Each row is a point. Examples show where two turns around zero, p and q, send a point. Write where each new point lands after one turn and then the other. Backwards means that the second turn is done in reverse. Each puzzle has new turns, and all numbers are rounded.

Turn p:
[31  7 12] => [ 5 32 10]
[-22   6 -18] => [  3 -21 -20]
[ 6 48  1] => [ -6  29 -38]
[  1 -49  28] => [-14 -14  53]
[-16 -12 -23] => [ 13 -27  -5]
Turn q:
[ 33  17 -10] => [37  5  7]
[  5 -10  -7] => [  3 -13   3]
[-52 -27  51] => [-76  12  11]
[  7  23 -31] => [ 30  -1 -25]
[ -8 -18  -9] => [ -9 -19  -3]
[14 15  5] => [15 14  6]
Where do these land?
q, then p: [ 20 -13   3] => [-11   9  20]
q, then p: [-21  72  11] => [ 24  27 -67]
p, then q backwards: [ -8  -9 -11] => [  6  -9 -12]
p, then q backwards: [ 10 -20 -14] => [26 -4 -5]
q, then p: [ -1 -30  11] => [-23 -16  16]

Turn p:
[ 19  12  -3 -50  19  28] => [ -3 -14  29 -27   2  49]
[  2   6 -41  21 -26 -49] => [ 28  -3 -29 -27   9 -52]
[-49  -9   6 -17   4 -14] => [-16 -25 -42  12  -4  13]
[-41  -8  11 -13 -18  12] => [  6 -13 -29  25 -18  23]
[ -4 -11  36   6 -20  21] => [ -2  19   4  29 -30  12]
[ 11 -16 -30  12   6 -13] => [  7 -19  10  -8  10 -31]
[28 20  1 59 -1  8] => [ 13  46  23  16  25 -32]
[ 34   6  21 -18  35   5] => [-34  10  34 -21   5  17]
Turn q:
[ 28   4   3 -12  35 -15] => [-31   3  23  -3  29  -3]
[-15  -5 -20  -4  17  17] => [-9  9 -7  8 -5 31]
[ 20 -27 -19 -14  25 -45] => [-59 -11 -12   2  19 -16]
[  6  18 -60  25 -22  -5] => [ 18  -3 -48  38  31   6]
[-16  12  21  18   5   1] => [ 12   6  21  15 -17  -7]
[-34  17  16 -16 -44  30] => [ 48  25 -14 -24 -33   3]
[ 11 -20  59   4 -16  17] => [ 20 -29  36 -35 -26 -14]
Where do these land?
q, then p backwards: [ -9   8   8  32  68 -21] => [ 11 -31  37  28  37  41]
q, then p: [ -7 -22  26 -18 -26  18] => [ 15 -12   3 -25 -37  15]
q, then p: [-13 -26  -9   6 -19 -10] => [ 24 -20  -6   0  -9 -18]
p, then q: [ 15  18 -19  21  22  18] => [-16   6  43   5   6   0]
p, then q backwards: [-16  -6  -3 -52 -36  13] => [-24 -33  -2   8 -23  47]
q, then p: [-10  27  10  36 -35  -1] => [  1  24  23 -23  -6 -42]
p, then q backwards: [ 39  -1 -14 -25  27 -16] => [ 31 -18  33 -28  11   5]
